Rows are points. The points of each table are mixes of a few directions, plus a little noise. How many directions does each table use, and how many do they share? Where both have some left over, give the other angles between the two spaces (their principal angles), to ten degrees, smallest first.
In the rows, zero is written as 128.

First (4 x 3):
[[ 99 129 138]
 [183 119 117]
 [ 71 123 157]
 [160 141  99]]
Second (6 x 3):
[[177  80 117]
 [142 134 121]
 [177 131 108]
 [117 166 126]
 [ 84 124 146]
 [ 71 133 150]]
Directions: first 2, second 2, shared 1; angles 40

First (6 x 6):
[[129 130 127 129 132 131]
 [140 153 119 137 177 167]
 [110  91 142 114  55  70]
 [123 116 132 123 105 110]
 [120 111 134 121  95 102]
 [146 167 114 143 205 189]]
Second (6 x 6):
[[179  87 147 148  99  85]
 [150 160 118  61 136  94]
 [ 97 129 129 139 136 160]
 [107 135 115 198 156 183]
 [ 89 143 114 109 102 113]
 [145 114 146 114 139 134]]
Directions: first 1, second 4, shared 1

First (8 x 8):
[[107 182  74 128 100 127 136 138]
 [124 155  95  94  99 118 157 157]
 [170  93 201  82 184 138  91 101]
 [152 103 166 122 143 153  81  88]
 [127 108 149 149 154 110 141 128]
 [ 95 164  96 139 132 132 143 171]
 [107 104  97 170  68 143 142 146]
 [142 116 145 140 143 102 133  95]]
Second (7 x 8):
[[150  82 147 136 119  71 185 115]
 [106 139  93 109 120 126 133 176]
 [115 107 117 136 123 130 123 153]
 [152 193 130  83 133 105 163 103]
 [111 158 119 130 138 180  74 131]
 [122 156 136 139 142 182  70 107]
 [140  61 154 162 122 101 147 113]]
Directions: first 5, second 3, shared 2; angles 30

First (10 x 11):
[[180 156 164 111 148  18 127 136 196 146 183]
 [130 129 130 127 129 124 128 129 131 129 130]
 [177 154 161 112 147  25 127 136 192 145 180]
 [103 115 111 136 118 180 129 124  96 120 102]
 [ 85 105  99 142 111 218 129 121  73 113  83]
 [157 143 148 119 139  68 127 132 165 138 158]
 [ 95 110 106 138 115 197 129 123  86 117  93]
 [115 121 119 132 123 155 128 126 111 124 115]
 [128 128 128 128 128 128 128 128 129 128 128]
 [108 117 114 134 121 170 128 125 103 121 107]]
Second (9 x 11):
[[146 127 131 155 152 141 107 100 141 151 135]
 [152 131 105 117  92 133 159 153 101 102 106]
 [ 84 137 129 111  85  93 173 185 107  74 100]
 [128 143 120 177  92 109 171 164 105  78  76]
 [ 90 129 148 129 141 110 120 129 143 129 136]
 [145 122 101  56  85 137 158 161  96 108 128]
 [150 111 126  80 162 159  84  85 146 183 179]
 [132 127 144 168 170 136  92  88 154 162 143]
 [125 125 147 158 173 135  88  87 158 166 150]]
Directions: first 1, second 3, shared 0; angles 70

First (11 x 14):
[[129 108 114 125 138 116 121 113 141 138 134 145 126 143]
 [118 143  57 155 143 144 131 121  48 112 152  11 182  50]
 [130 179 210 122  90 154 146 177 131 106  97 139 106 126]
 [132 156 196 118 101 140 139 161 149 118 103 162 101 145]
 [128 128 131 127 127 128 128 129 130 128 127 131 126 130]
 [127 103  86 132 147 115 119 104 125 139 144 121 140 128]
 [132  95 123 118 140 107 117 107 167 147 131 182 112 168]
 [122 114  51 146 153 126 122 102  82 129 155  58 168  85]
 [124 120  82 139 143 127 124 113  99 128 145  84 153 101]
 [136 137 206 108 105 126 132 151 182 131 100 210  84 179]
 [131 124 153 119 123 123 128 132 154 133 120 165 110 152]]
Second (9 x 14):
[[115 104 163 119 125 128 128 131 142 125 131 138 148 147]
 [106  85 143 118 150 120 103 103 169 153 150 135 171 167]
 [128 189 137 139 115 157 132 152  98 118 121  70 135  86]
 [113 141 117 138 135 144 122 128 102 126 143  61 172  97]
 [102  91 103 135 147 131 121 110  99 123 158  63 197 107]
 [162 175 110 128 120 121 127 131 150 144 105 179  53 135]
 [147 118 146 120 107 114 153 144 131 108 102 195  74 144]
 [103  95 137 125 145 130 111 112 139 138 151 100 184 140]
 [177 155  98 129 106 107 156 141 123 116  90 212  18 127]]
Directions: first 2, second 4, shared 2

First (11 x 20):
[[107 158 152 116 177  94 127 126  97 106 202 114 194 137  61 180 157  90
  179  93]
 [193  83 151 146  73 104 158 125 137 111 106 111  71 130 119 187 131 104
  132 105]
 [154  66 147 163 101 100 151  92 124 115 114 110 138  87 146 131 197 189
  145 121]
 [139 134 113 111 124 149 113 132 133 146 129 137 110 161 117 145 102 109
  109 134]
 [115 154 130 145 119 129 151 139 139 111  93  91 126  76 160  90 107 118
  131 142]
 [143 156  92  90 130 169  98 134 145 168 125 112 107 174 111 157  69  86
   89 154]
 [108 120 111  91 176 116  85 143 151 164 125 171 127 170 138 104 122 167
   87 147]
 [135 156 113 115 136 117 132 137 169 140  79  49 124  89 150 120  88 111
  101 169]
 [130 117 123 140  91 169 129 140 113 126 122 195  79 158 144 107 107 123
  120 115]
 [ 86 142 136 128 169 102 125 137 128 119 132 136 165 102 144  83 147 158
  137 131]
 [ 97 119 140 162 116 158 138 103  70 104 179 182 166 124 119 105 182 153
  176  94]]
Second (11 x 20):
[[137 145 110 122 123 163 121 135 126 157 122  74 141 137 135 128  66 100
  102 154]
 [125 126 109 118 134 147 110 113 131 150 129 126 138 138 131 123 133 147
  113 146]
 [121 123 112 117 139 129 113 131 152 148  99 133 119 125 156  95 122 161
   98 155]
 [129 124 175 148 126  75 161 152 114  75 147 152 117 116 106 149 146  97
  173  77]
 [115 155  93 123 112 191 115 108 120 145 129 135 127 133 132 112 118 124
  121 148]
 [137 117 128 125 132 111 128 140 149 138 100 106 119 119 150 116 108 138
  105 144]
 [110 126 115 116 146 131 110 123 137 139 125 159 130 135 139 104 147 162
  116 138]
 [138 130 104 133  97 158 132 113 148 137  85 115  98 105 158 108 123 141
  109 156]
 [179  60 146 132 126  98 122  51  94 133 202 101 188 150  51 243 244 163
  174  95]
 [ 87 170 192 153 136  76 176 198  98  39 160 207 101 119 107 113 112  51
  195  48]
 [132 131 123 121 136 128 122 144 139 146 111  99 131 130 144 116  89 124
  102 147]]
Directions: first 6, second 5, shared 4; angles 40

First (9 x 32):
[[163 144 166  96  95 125 138 101 114 123 126  95 124  95 144 117 121 115
  110 105 157 125 143 136 150  92 121 117 144 133 114 123]
 [160 135 155  85 104 119 140  88 102 145 131 125 120  91 159 125  99 111
  153 100 141 124 123 117 141 134 126 139 137  98 121 124]
 [104 113  99 143 154 127 122 138 131 143 132 164 129 146 126 139 122 134
  161 140 101 129 108 114 109 171 134 146 115 107 140 131]
 [101 115  99 151 154 130 120 147 137 134 130 156 131 152 118 137 131 138
  146 145 104 130 115 120 110 159 134 139 115 120 139 132]
 [ 65 111  72 207 178 144 106 201 174 103 123 145 142 199  73 137 176 159
   95 180  97 135 131 142  99 131 134 115 108 173 145 137]
 [109 122 110 151 144 132 121 149 141 122 127 136 132 149 113 132 141 137
  122 144 117 130 127 131 118 133 130 126 121 139 134 131]
 [105 113 100 142 153 127 122 138 130 142 132 163 129 146 126 138 122 134
  160 140 102 129 109 114 110 170 134 145 115 108 139 131]
 [243 178 247  16  23 114 163  32  76 122 124  34 113  17 189  96  92  83
   91  49 217 119 167 144 198  31 108 102 178 127  86 112]
 [102 121 105 161 149 135 119 158 147 118 126 135 134 157 105 132 148 141
  115 150 115 131 129 134 116 130 131 123 120 146 135 132]]
Second (8 x 32):
[[ 51  98  51 209 196 140 103 199 169 122 128 179 140 206  80 147 162 161
  135 184  74 135 111 125  84 176 139 136  97 144 154 139]
 [195 149 190  48  74 113 151  56  84 148 131 102 115  55 181 116  84  96
  150  75 165 121 130 119 161 113 120 135 151  91 109 119]
 [141 123 132  97 125 118 136  96 104 156 135 153 120 105 158 133  94 116
  179 110 120 126 107 106 126 168 131 153 126  81 129 126]
 [135 129 135 117 122 126 131 118 121 133 129 128 126 119 136 127 120 124
  135 121 131 127 127 125 131 131 128 131 130 120 126 127]
 [ 77 104  74 175 176 133 113 167 148 135 131 175 134 176 105 143 139 147
  153 162  86 132 107 117  96 178 138 144 105 121 148 135]
 [134 142 144 142 115 136 126 146 144  96 120  85 133 134 107 117 158 133
   68 134 151 129 157 154 141  68 122  97 138 177 119 127]
 [108 131 118 168 137 140 118 169 157  96 121 104 137 159  92 124 168 143
   72 153 133 132 151 152 126  87 126 101 127 181 128 131]
 [183 148 182  66  81 118 147  73  96 138 129  98 118  70 167 116  98 103
  133  86 164 123 136 126 157 103 120 127 149 108 110 121]]
Directions: first 2, second 2, shared 2

First (11 x 32):
[[126 126 129 128 113 132 111 129 130 129 131 121 137 130 135 131 129 129
  141 132 134 126 153 128 129 127 121 133 129 121 126 137]
 [124 123 129 128  91 137  84 131 133 131 136 109 151 132 145 136 131 130
  162 137 143 123 191 127 131 126 110 141 130 109 123 150]
 [126 125 128 128 105 134 101 130 131 130 133 117 142 131 138 133 130 129
  149 134 137 125 166 127 130 127 117 136 130 116 125 141]
 [132 133 127 128 164 119 170 125 123 125 120 146 106 124 112 120 125 126
   96 119 113 133  68 129 125 130 145 115 126 146 133 107]
 [125 124 129 128  98 136  93 131 132 131 134 113 147 132 141 134 130 130
  155 135 140 124 178 127 130 126 113 138 130 113 124 146]
 [127 127 128 128 121 130 119 129 129 129 130 125 133 129 131 129 129 128
  134 130 131 127 140 128 129 128 125 130 128 124 127 132]
 [134 136 127 129 187 113 199 123 119 123 116 158  91 121 102 115 123 125
   75 113 103 136  27 130 123 131 157 107 124 158 136  93]
 [126 125 128 128 108 133 104 130 131 130 132 118 141 130 137 132 130 129
  146 133 136 125 162 127 130 127 118 135 129 118 126 140]
 [122 120 129 127  71 142  60 133 136 133 140  99 164 135 153 140 133 131
  179 142 151 120 224 127 133 125 100 148 131  99 121 162]
 [133 135 127 128 175 116 184 124 121 124 118 152  98 123 107 118 124 125
   86 116 108 134  48 129 124 130 151 111 125 152 134 100]
 [133 134 127 129 174 116 183 124 121 124 118 151  99 123 108 118 124 125
   87 116 109 134  50 129 124 130 150 112 125 151 134 101]]
Second (9 x 32):
[[141 137  98 136 119 130 120 148 133 125 150 124 148 135 123 131 152 121
  130 119 133 139 136 103 132 146 131 144 127 119 127 142]
 [143 113 138 119 117 137 129 111 139 139 144 126 120 131 132 138 138 116
  131 135 122 121 149 127 129 125 130 136 133 125 115 120]
 [197 183  95 102  47 111  98 163 120   7 140 162 170 155 103 113 174 100
  143 121 125 185 136  69 128 183 206 147 105 128 165 113]
 [122 130 105 143 139 130 127 144 130 145 140 119 140 128 127 130 137 130
  126 120 134 128 126 117 132 134 115 135 130 121 124 146]
 [ 88 132 134 143 165 120 138 134 114 143  95 125 121 114 130 117  94 152
  119 123 135 120  95 153 125 112 107 106 128 136 137 137]
 [117 109 135 133 145 136 135 116 135 164 135 117 118 123 136 137 123 130
  126 132 127 111 135 139 129 115 108 129 136 125 113 132]
 [ 91 126 168 125 156 118 142 111 111 128  76 136 101 112 133 115  78 152
  121 135 126 116  96 173 120  99 119  94 127 145 141 113]
 [131 103 139 126 132 141 133 108 141 164 146 118 116 128 136 142 134 121
  129 135 124 111 149 133 130 118 113 136 137 123 107 127]
 [123 120 140 126 133 130 132 118 129 137 124 127 119 125 131 130 121 130
  127 132 126 121 130 138 127 119 124 124 130 130 124 123]]
Directions: first 1, second 3, shared 0; angles 60

First (9 x 32):
[[134 129 130 124 130 128 128 130 126 122 137 132 128 130 128 128 128 128
  126 126 125 127 128 136 128 125 128 125 131 126 128 126]
 [133 129 130 125 129 128 128 129 126 123 136 132 128 129 128 128 128 128
  126 127 125 127 128 135 127 126 128 126 131 126 129 126]
 [150 131 136 113 135 128 128 135 119 104 163 144 126 135 127 127 130 129
  121 121 115 125 129 160 126 118 129 118 140 121 130 121]
 [123 127 127 131 126 128 128 127 130 133 121 125 128 126 128 128 127 128
  129 130 131 128 128 121 129 130 128 130 125 130 128 130]
 [150 131 136 114 135 127 128 135 119 104 162 144 126 135 127 127 129 129
  121 121 115 125 129 159 126 118 128 118 140 120 130 120]
 [ 51 118  99 179 104 131 128 105 160 212   7  72 134 104 130 131 124 125
  153 152 173 137 124  18 134 164 127 163  86 155 120 154]
 [113 126 122 137 123 128 128 124 134 144 105 118 129 123 128 129 127 127
  132 132 137 130 127 107 129 135 128 135 120 133 126 133]
 [136 129 131 123 130 128 128 131 125 119 141 134 127 130 128 127 129 128
  126 126 123 127 129 140 127 124 128 124 132 125 129 125]
 [161 132 141 106 138 127 128 138 114  92 180 152 125 139 127 126 130 129
  117 118 108 124 129 176 125 112 129 113 146 116 132 116]]
Second (10 x 32):
[[144 115 139 131 108 122 135 112 155 111 175 140 109 143 134 132 138 129
  109 136 111 115 135 154 126 111 146  96 147 106 149 117]
 [147 147 137 110 160 133 114 155  79 113 125 136 144 124 138 118 128 133
  132 106 123 143 125 146 122 133 111 145 127 134 117 136]
 [131 136 121 112 142 132 129 140 113 121 127 134 139 123 112 128 118 123
  138 122 132 130 123 135 131 130 117 141 124 139 113 124]
 [122 132 113 115 134 132 134 134 126 126 123 131 137 123 103 131 114 120
  142 127 137 126 123 127 134 131 120 141 121 142 111 122]
 [ 93 104  98 141  87 126 157  93 199 148 129 119 115 129  84 147 112 112
  137 161 145 101 126 102 143 122 146 117 123 134 125 107]
 [136 127 149 145 125 124 115 126 120 133 125 122 119 133 167 121 148 140
  111 124 117 136 135 126 118 128 135 116 133 112 149 142]
 [150 134 147 124 139 127 118 138 106 113 147 136 126 134 152 121 140 137
  115 116 113 135 132 150 120 123 127 120 138 116 138 134]
 [ 95 113 138 181 100 122 118 103 153 179  70  92 113 124 175 124 152 140
  116 144 137 136 136  67 120 143 143 122 116 117 155 155]
 [110 126 113 129 123 130 135 124 140 141 109 120 133 121 109 133 118 121
  140 135 141 125 124 109 135 134 126 139 118 141 117 125]
 [153 146 125  91 160 133 125 156  89  96 151 150 146 126 106 126 115 123
  139 109 123 133 121 165 130 124 110 143 131 139 106 119]]
Directions: first 1, second 3, shared 1

First (11 x 32):
[[ 97 156 175 129 103 123 102 127 100 144 146 143 124 116 165  94 163 113
   92  68  83 104 179 160 127 160 161 123 171  93 116 121]
 [106 114  79 104 136 125 170 131 126 110 120 132 126 121 122 138 100 145
  127 175 148 139 122  66 120 146 129 130 108 129  98 125]
 [121 146 177 158 133 114  80 123 151 133 156 130 115 121  98 127 139 113
  174 120 116 132 108 195  99  81 113 140 121 109 159 127]
 [116 154 138  66 150 144  63  84 106  90 117 140 196 148 175 109 131 104
   87 118  73  94 153 127 186 182 160 130 121 150 133 120]
 [ 55 127 116 138  95 126 173 130 130 177 123 137 122 108 183 105 130 132
  132 131 124  98 148 130 108 163 161 132 153  81 123 130]
 [225 122 128 134 101 130 149 141  98 139 104 122 126 154 137 138 141 141
   61  96 148 144 173 103 160 149 118  95 165 180 118 133]
 [107  88  84 140 167 161 149 134 175 130 109  97 134 128 108 146 109 128
  195 149 152 122  35 134 136  80 111 150  79 125 161 142]
 [102 160 198 145 149 113  41 115 146 108 175 136 121 115  87 119 146 100
  178 109  91 129 106 208  98  76 118 149 111  98 155 119]
 [158 103 125 179 110 128 173 165 140 163 128 110  80 120 101 141 137 144
  143 108 166 148 109 137 103  88 106 121 143 121 131 139]
 [161 110  93 117 110 124 193 159  90 121 118 127  98 124 122 134 127 155
   68 116 153 153 165  50 131 159 129 106 154 141  70 126]
 [162 128  94  97 153 118 114  97 148  93 111 135 166 153 109 160  85 135
  149 218 153 148 108  96 139 124 100 131  81 180 145 126]]
Second (10 x 32):
[[141 144 165 127 136 144  87 106 132 112 127 122 122 126 128 110 137 107
   99  86 105 121 139 145 135 139 142 136 136 123 125 133]
 [110 126 161 123 165 172  83 129 125  95 136 102 111 112 113  98 159  98
  102  25  83 110 101 148 151 120 153 145 129  97 112 133]
 [ 86  90  40 142 110 110 243 145 161 162 109 130 104 113 124 158  73 170
  183 243 203 149  98  59  78 125 110 134 101 117 114 135]
 [162 148 161 115 123 104  75 152  75 126 155 147 178 157 137 134 173 125
  125  93  88 121 156 181 172 111 114  97 146 162 157 107]
 [106 159 180 130 125 131  78  94 140 122 138 135 118 115 138 100 134 102
  113 103  96 114 150 160 112 145 152 144 139 100 127 130]
 [104  87  44 143 118 130 239 129 176 151  93 117  89 110 119 153  65 162
  161 229 209 151  94  45  80 135 116 143 100 118 105 145]
 [161 104 115 124 156 167 132 137 128 104 109  98 116 131 108 128 135 123
  100  75 131 131  98 105 159 121 129 130 122 140 113 139]
 [187 136 126 130 109 121 135  99 143 134 103 132 130 145 134 141 102 134
  103 172 158 144 156 107 124 150 117 121 132 166 133 136]
 [153 151 161 122 118 111  85 125 106 128 141 143 155 145 139 127 148 121
  117 115 104 124 159 163 145 130 124 114 143 148 146 118]
 [ 70 135 128 125 118  90 125 167  95 147 169 154 157 126 139 132 155 139
  180 140 102 116 131 168 124 104 122 115 130 109 146 104]]
Directions: first 6, second 4, shared 3; angles 80

First (9 x 32):
[[172  80 136 133 117  92 105 161 179 138 163 123 142 126 154 117 192 129
  136  85  92 129 116 123 126 154 142 137 117 130 118 162]
 [166  82  98 115  94  98 138 163 136 129 156 132 142 110 124 130 147 110
   83 154 103 153 119 111 146 129 134  95 126 121 111 122]
 [127 139 160 173 102 141  90 154 190 130 122 142 122 139 133 109 143 182
  162  79 127 141 119 120  50 124 131 142  95 140 136 160]
 [ 99 154 109 102 152 144 160  91  64 121 108 123 122 125 111 144  82  98
  109 175 152 118 141 137 170 115 117 118 153 120 132  93]
 [ 79 173 109  88 179 155 175  61  29 119  95 116 118 128 109 152  60  83
  115 188 169 102 150 149 196 113 113 128 169 117 137  78]
 [134 121 129 125 132 122 126 130 131 129 133 125 130 128 133 128 138 124
  129 123 123 126 127 129 134 133 130 130 129 128 126 131]
 [141 119 155 141 139 119 103 135 167 135 138 123 131 137 151 118 167 143
  161  78 115 115 123 133 112 146 137 155 119 134 130 159]
 [ 87 169 129 107 175 152 151  74  68 123 101 117 118 135 122 141  85 106
  140 149 160  99 144 149 165 121 118 144 154 124 139 103]
 [146 115 128 167  64 128 102 181 187 127 135 151 127 123 118 113 138 174
  117 118 114 171 114 102  53 115 130 104  90 135 124 145]]
Second (9 x 32):
[[107 141 121 119 139 136 102  90 155 138 154 118 142 122 140 116 130 107
  136 149 107 111 114 135 110 122 136 119 129 132  99 144]
 [150 113 141 139 116 121 159 177  93 118  91 140 105 134 111 145 123 156
  124 101 156 147 144 118 146 135 118 145 127 123 168 112]
 [184 103 108 140 104  95 169 162 104 105 135 141 152 138 125 122 142 137
   71 109 137 156 147 128 176 130 119 101 127 124 133  86]
 [ 39 161 192 119 162 190  86 130 127 164  56 116  39 115 108 167  89 152
  249 127 151  96 111 111  50 134 132 213 129 130 179 195]
 [202  97  92 140  98  82 175 155 108  98 155 143 175 141 132 112 152 129
   44 113 129 161 149 133 191 128 120  80 126 124 117  73]
 [124 127 142 131 128 134 134 147 115 129 104 131 107 129 119 140 121 142
  144 118 142 131 132 122 124 132 125 146 128 126 150 131]
 [144 128  90 121 125 109 116  81 161 123 193 122 186 128 152  95 149  92
   81 154  92 123 119 145 143 118 136  77 129 132  69 116]
 [ 87 147 140 118 146 151  96  99 149 145 128 117 115 120 132 129 119 118
  167 144 118 106 113 129  93 125 135 144 129 132 119 158]
 [116 135 127 124 134 134 115 112 140 133 136 124 131 125 133 124 128 120
  136 137 120 120 122 131 118 126 132 127 129 130 117 137]]
Directions: first 3, second 2, shared 0; angles 40, 80

First (9 x 32):
[[123 127 131 134 119 124 126 140 136 117 126 133 124 123 125 126 120 121
  126 140 140 123 126 130 135 120 138 127 121 120 121 121]
 [168 136 108  79 193 155 138  34  61 212 145  85 160 162 149 142 189 180
  146  38  38 165 144 114  79 189  52 131 186 191 181 177]
 [152 132 115  98 168 145 134  71  87 179 138 102 148 149 140 137 165 160
  139  73  73 151 138 119  98 165  81 130 163 166 160 158]
 [ 99 122 143 163  81 108 121 195 176  68 117 159 105 103 113 118  84  90
  115 193 193 101 116 138 163  84 182 126  87  82  90  92]
 [126 128 128 130 125 127 127 132 131 124 127 130 127 126 127 127 125 126
  127 132 132 126 127 129 130 125 131 128 125 126 126 126]
 [105 124 139 155  91 113 122 181 166  81 118 152 110 109 117 120  94  99
  118 179 179 107 119 136 156  94 171 127  96  92  99 100]
 [153 133 115  97 169 145 134  70  86 180 138 101 148 150 140 136 166 160
  139  72  72 151 138 119  97 166  80 130 164 167 161 159]
 [109 125 137 151  97 115 123 172 159  88 120 148 113 112 119 122  99 103
  119 171 171 110 121 135 151  99 164 127 101  99 103 105]
 [116 126 134 143 108 120 125 157 149 102 123 141 118 117 122 123 109 112
  123 156 156 116 123 132 143 109 151 127 111 109 112 113]]
Second (11 x 32):
[[135 128 128 129 159 152 150 112 117 144 136  67 159 167 110 134 151 195
  147  88  96 140 147 131 100 131 149  97 156 131 128 171]
 [157 123 148 174 131 187 160 131 113 126 110 101 131 143 102 141 150 183
  152 119 116  95 127 166 135 119 157  33 147 113 154 175]
 [144 124 105  89 176 112 125  89 138 165 139 106 156 149 152 135 126 108
  118  76 123 166 124 117 102 124 108 207 166 167  90 114]
 [146 123 121 121 127 117 115 120 141 135 118 170 114 105 153 132 110  61
  110 132 155 126 103 135 145 116 103 175 132 144 113  91]
 [ 67 141 122 102  78  61  88 164 139  93 145 181  98  90 138 100 101  82
  107 191 145 139 138  82 140 148 109 181  63 110 131  83]
 [122 131 135 137 143 151 149 127 112 129 138  68 151 164  99 129 153 210
  152 106  93 132 154 127 103 138 157  74 138 116 141 179]
 [105 134 145 152 102 142 137 156 113 101 131 111 122 132  98 120 140 186
  146 153 111 109 148 127 129 140 156  54 102  95 159 161]
 [109 132 133 132  84 103 105 156 136 101 122 189  92  86 139 116 106  72
  112 180 157 111 116 121 158 129 113 143  87 114 137  91]
 [101 133 118 104  96  75  93 145 145 112 132 192  99  88 154 113  97  49
  101 170 160 136 117 102 147 132  98 198  90 129 118  70]
 [115 133 135 135 129 138 139 133 117 123 137  91 140 149 105 125 144 186
  143 123 105 129 148 123 113 138 149  86 126 115 141 161]
 [208 109 118 134 183 169 148  78 137 178 101 131 143 136 158 160 129  77
  121  68 147 125  87 176 134  94 107 162 201 175  98 115]]
Directions: first 1, second 3, shared 0; angles 40

First (8 x 32):
[[151 131 137 141 125 127 119 150 115 142 128 123 118 140 136 111 127 131
  123 153 122 128 139 140 160 134 120 141 119 127 122 131]
 [105 132 105 134 146 106 136  99 150 130 154 134 175 113 127 146 124 137
  128  73 157 116 133 103  88  90 152 122 154 139 147 134]
 [131 124 100 137 123 100 121 127 143 144 130 120 156 131 130 124 122 138
  125 107 138 122 129 130 124  94 139 128 136 116 141 154]
 [134 134 132 139 136 124 126 132 124 135 141 129 134 130 133 126 126 132
  125 126 134 124 139 124 134 125 131 136 132 137 129 124]
 [139 176 249 156 191 211 153 146  53 102 184 164  58 122 143 137 145 112
  120 199 124 130 179  94 169 241 108 166 122 223  76   8]
 [122  99  65 106  87  88 115 121 166 137  88 107 154 133 119 123 120 133
  134 100 123 132  94 152 109  74 134 105 125  71 152 192]
 [130 123 132 118 119 139 127 134 123 122 112 126 111 131 125 125 130 122
  130 145 116 135 118 138 136 140 119 123 117 119 121 128]
 [109 107 102  92  99 130 130 116 148 110  87 121 118 124 113 135 129 118
  138 124 112 139  91 141 107 123 122 101 116  92 133 152]]
Second (8 x 32):
[[147 121 111 111 142 122 127 127 121  92 111 129 133 118 118 143 128 114
  134 135 127 121 110 137 121 141 126 110 117 109 123 131]
 [170 120  80  78 142 145 119 117 109  39 115 142 152 119 107 154 119 132
  137 121 104 123  68 153  92 168 111  85 113  84 142 130]
 [191 129 193 110 187 133 137 116 137 102 143  96  84 136 126 130 148 124
  150 173 155 114 132 135 141 146  86 161 117  82 114 132]
 [ 28  78 135 153  85 116 153 128 144 171 136 103 132 104 150 134 113 139
   79 120  81 160 120  99 121 122 176 130 152 143 124  82]
 [178 115 117 123 112 129 133 128 134 157 130 113 103 164 134 123 140 119
  142 116 137 125 137 140 124 116  89 135 143  98 129 147]
 [ 99 141 173 148 126 152 132 128 142 163 178 122 122 141 140 110 133 155
  126 114 127 137 140 113 132 109 132 171 142 155 133 121]
 [ 81 191 154 173 113 128 109 126 115 183 117 177 133 125 131  81 115 163
  106 150 158 129 180 115 176 128 149 128 124 195 146 132]
 [128 125  58 127 115 100 116 153 124 115  96 141 165 117 115 148 128  77
  151  97 138 116 129 135 119  91 160 105 116 156 111 151]]
Directions: first 3, second 6, shared 0; angles 40, 50, 50

First (10 x 32):
[[ 98 148 137 135 102 139 126 159 104 125 113 137 137 134 155 132 116 138
  118 119 119  93 182 141 120 117 130 120 105 113 139  91]
 [117 139 139 158 109 153 144 124 117 149 122 138 132 128 145 142 123 129
  113 136 124  93 154 154  99 102 118 149 129 103 126 100]
 [113  89 142 157 130 158 104 113 121 157 100 121 103 183 178 181 147 116
  179 144  91  94 107 162 158 124 105 127 128 147 121  79]
 [138 137 116  98 138 101 126 139 136 102 141 124 135 108 100  99 123 133
  118 116 143 162 123  99 136 146 144 113 125 137 133 161]
 [193 123 116 142 158 125 178  53 173 154 172 127 129  77  58 107 137 111
   92 154 167 175  53 118  78 112 121 185 186 109 104 203]
 [120 127 122 102 133 109 108 151 125 104 124 122 128 134 129 118 127 133
  140 114 125 143 133 109 155 149 139 100 113 147 136 133]
 [157 204 116 122 110 110 201 126 138 114 177 151 173  25  49  53  93 143
   18 119 193 152 174 103  30  97 151 171 145  61 131 193]
 [109  75 135 126 143 135  75 132 122 133  95 111  97 198 180 176 152 118
  205 132  84 117  94 139 201 154 115  94 115 178 127  88]
 [ 97 151 128 105 110 115 111 180 105  98 116 132 140 131 145 114 113 144
  123 105 123 117 183 117 142 139 144  95  94 129 146 108]
 [137  87 129 135 149 135 109 102 140 144 119 116 105 162 142 158 149 114
  171 141 109 135  77 136 161 139 115 126 140 156 118 124]]
Second (9 x 32):
[[110  87 132 121 139 129  82 138 121 126 101 113 104 185 171 164 146 122
  192 127  92 121 105 134 191 153 121  94 113 171 129  95]
 [115 140 141 161 105 156 145 125 115 151 120 139 132 129 148 144 123 129
  113 136 124  88 158 158  97 100 117 150 127 100 126  96]
 [112 159 142 166  95 160 159 130 110 152 125 147 143 112 142 133 113 134
   89 134 133  79 180 160  73  87 119 159 126  82 128  95]
 [ 92 145 123  84 116  99  91 196 104  80 112 125 137 140 147 109 114 147
  140  96 118 130 180 102 170 159 151  72  83 149 151 111]
 [142  98 116  94 159 100  98 126 145 107 131 110 114 143 116 124 142 123
  165 123 123 172  79  98 179 165 136  99 130 171 127 157]
 [125 159 144 183  96 170 178 106 117 169 132 150 143 102 133 136 115 128
   78 145 139  76 168 170  51  73 112 183 142  69 121 102]
 [109 178 119  89 108  97 131 186 111  81 136 137 157  92 109  78 100 151
   86  96 149 139 197  96 117 138 158  99  97 113 149 142]
 [176 107 115 122 163 114 143  79 164 136 155 118 119 107  81 116 142 114
  128 142 148 178  54 110 124 137 125 150 165 140 112 187]
 [171  78 121 133 170 127 126  67 164 150 141 111 103 141 105 146 156 105
  163 152 127 168  31 124 149 140 113 146 168 157 107 166]]
Directions: first 3, second 3, shared 3
